Each point is reached from the start by the listed moves, each made 0, 1 or 2 times, or once backwards (-1), plus a little noise. Say if it took an odd or an even number of moves. Then give how often each move was made.
In the rows, zero is written as 128.

Moves:
(1): 169 110 154 116 127
(2): 135 156 116 112 125
Start: 118 120 142 118 126
Points:
214 139 171  60 117 -> even (2, 2)
 72 110 131 146 127 -> even (-1, -1)
159 100 165 105 125 -> odd (1, 0)
206 113 184  77 120 -> odd (2, 1)

Moves:
(1): 149 134 144 138 132 136
(2): 123 168 126 114 112 117
(3): 126 118 173 126 136 106
(4): 120 130 139 155 124 128
Start: 137 135 147 117 121 118
Points:
183  97 224 148 153 125 -> even (2, -1, 1, 0)
172 150 188 164 124 135 -> odd (2, 0, 0, 1)
117 209 198 115  92  76 -> even (0, 2, 1, 1)
166 138 151 100 130 126 -> even (1, 0, 0, -1)
129 157 236  99 121  63 -> odd (0, 1, 2, 0)

Moves:
(1): 152 127 132 125 125 137 123 127 133 134 127
(2): 127 159 121 127 121 131 131 136 136 135 122
(3): 126 140 155 136 126 118 138 118 137 128 128
(4): 131 126 120 155 139 128 132 137 133 136 131
(5): 135 134 125 124 164 133 130 129 129 123 127
(6): 121 129 136 129 131 157 119 131 132 124 124
(7): 126 128 130 133 134 135 157 131 130 120 128
(8): 126 112 139 131 129 119 131 159 116 129 127
Start: 119 140 122 134 130 141 139 130 129 134 122
Points:
109 112 145 114 135 174 151 119 121 107 121 -> even (0, -1, 0, -1, 0, 1, 1, 0)
111 119 149 105 167 201 116 121 124 106 116 -> odd (0, -1, 0, -1, 1, 2, 0, 0)
127  74 115 189 249 184 191 222 109 115 125 -> odd (0, -1, -1, 2, 2, 1, 2, 2)
101  93  84 190 170 145 168 154 121 129 134 -> even (-1, -1, -1, 2, 0, 0, 1, 0)
136 205 120 195 211 117 207 188 152 152 115 -> even (0, 2, 1, 2, 2, -1, 1, 1)
104 154 171 147 157  71 147 138 124 138 126 -> odd (-1, 0, 2, 0, 1, -1, -1, 1)

Moves:
(1): 148 157 106 129 135 112 131 136 126 148 114 123 133 140 107
(2): 133 140 148 133 127 122 113 124 122 120 118 121 133 121 133
(3): 143 131 125 135 133 126 138 128 131 135 131 139 121 116 119
(4): 122 118 124 132 123 134 135 121 135 145 132 125 123 132 130
(5): 130 118 132 124 157 115 129 124 138 131 127 111 123 112 149
(6): 125 129 120 115 121 137 125 132 127 138 132 134 131 124 117
(7): 130 136 134 131 135 159 132 128 125 129 125 145 126 118 144
(8): 145 120 133  98 125 108 130 130 114 152 151 146 135 144 133
(9): 132 125 133 136 149 135 131 127 144 132 124 147 133 127 131
(10): 127 127 131 126 138 114 143 128 128 131 112 120 133 120 130
(11): 120 145 124 125 131 122 132 125 130 122 128 129 127 133 122
(12): 130 121 119 131 136 116 124 126 114 144 127 141 121 126 123
Start: 121 131 133 135 114 124 141 128 139 142 134 120 125 136 137
Points:
115  91 150 119 150  83 160 109 146 191 108  41 120  85 182 -> even (0, 1, 0, 2, 2, 1, 0, 0, -1, 2, -1, 0)
172  53 167 115 192 166 160 119 143 206 201 249 108 114 224 -> even (-1, -1, 1, 0, 1, -1, 2, 2, 2, -1, -1, 1)
151 201  88 165 148 191 169 147 185 136 120 168 113 110  89 -> even (1, -1, 2, -1, 0, 1, 1, -1, 1, -1, 1, -1)
